Rows are points. The points of each table are mixes of a few directions, plus a little noise. Count the directions of each table, and those that both share. Where both have some left over, give the other angles between the two spaces (their principal angles), to ten degrees, smallest first.

First:
[[ 0.16 -3.13]
 [ 0.04 -1.02]
 [-0.19  3.29]
 [-0.20  3.27]
 [ 0.13 -2.33]]
Second:
[[-0.02  0.30]
 [-0.06  1.15]
 [ 0.15 -2.76]
 [ 0.12 -2.17]
 [-0.28  5.32]
 [ 0.10 -1.84]]
Directions: first 1, second 1, shared 1

First (8 x 6):
[[ 3.65 -0.58 -0.33  1.09  0.22 -0.17]
 [ 2.76  2.91 -1.26 -1.88 -1.19  1.12]
 [-1.58 -1.59  1.40  0.21  0.74  0.59]
 [-1.95  1.32 -2.71  1.33 -1.24 -3.71]
 [-3.36  1.38 -2.37 -0.08 -3.48 -2.23]
 [ 0.10  2.16 -0.29 -1.24  1.27  0.31]
 [ 2.45 -1.71  2.19 -0.15  1.67  2.42]
 [-2.10 -3.89  3.38  0.68  2.07  1.73]]
Second (8 x 6):
[[ 4.77  2.34 -1.20 -0.94 -0.31  0.83]
 [ 1.01 -0.10  2.26 -1.35  2.61  2.77]
 [-0.11  0.15 -0.56  1.20  1.65 -1.77]
 [-1.66 -1.66  3.75 -2.42  0.73  4.61]
 [-0.72  1.62 -1.23 -0.24  0.01 -1.14]
 [-2.00  0.28 -1.47  1.44 -0.01 -2.91]
 [-0.96  1.01 -1.86  1.11 -0.11 -2.70]
 [-0.48 -3.67  0.41  1.33 -4.53  0.45]]
Directions: first 4, second 4, shared 4

First (7 x 9):
[[ 2.27  0.71  3.16 -2.96  0.65 -2.21  1.08  1.13 -0.02]
 [-4.32  2.08 -3.86  0.18 -2.59 -2.87 -1.41 -3.62 -2.22]
 [ 1.63 -0.88  1.44  0.02  0.94  1.26  0.46  1.45  0.89]
 [-3.79  0.64 -4.08  1.97 -1.77 -0.16 -1.43 -2.57 -1.34]
 [ 1.26 -2.26  0.17  2.72  1.42  4.29 -0.05  1.79  1.77]
 [ 2.73 -0.86  2.74 -0.61  1.53  1.10  0.94  2.16  1.26]
 [ 0.16  0.73  0.64 -1.38 -0.32 -1.56  0.19 -0.16 -0.36]]
Second:
[[ 1.20 -0.38  1.12 -0.28  0.69  0.47  0.37  0.94  0.47]
 [-5.78  1.99 -5.62  1.46 -3.18 -2.22 -1.84 -4.37 -2.63]
 [ 0.13 -0.07  0.02 -0.13 -0.01 -0.01 -0.01  0.12 -0.01]
 [-2.20  0.75 -2.19  0.60 -1.24 -0.79 -0.71 -1.51 -0.92]
 [ 2.34 -0.84  2.42 -0.69  1.37  1.01  0.86  1.80  1.01]
 [ 4.76 -1.72  4.63 -1.20  2.66  1.85  1.61  3.77  2.11]
 [ 1.84 -0.73  1.98 -0.50  1.15  0.78  0.63  1.53  0.92]
 [-2.55  0.81 -2.55  0.69 -1.34 -0.87 -0.83 -1.93 -1.01]]
Directions: first 2, second 1, shared 1
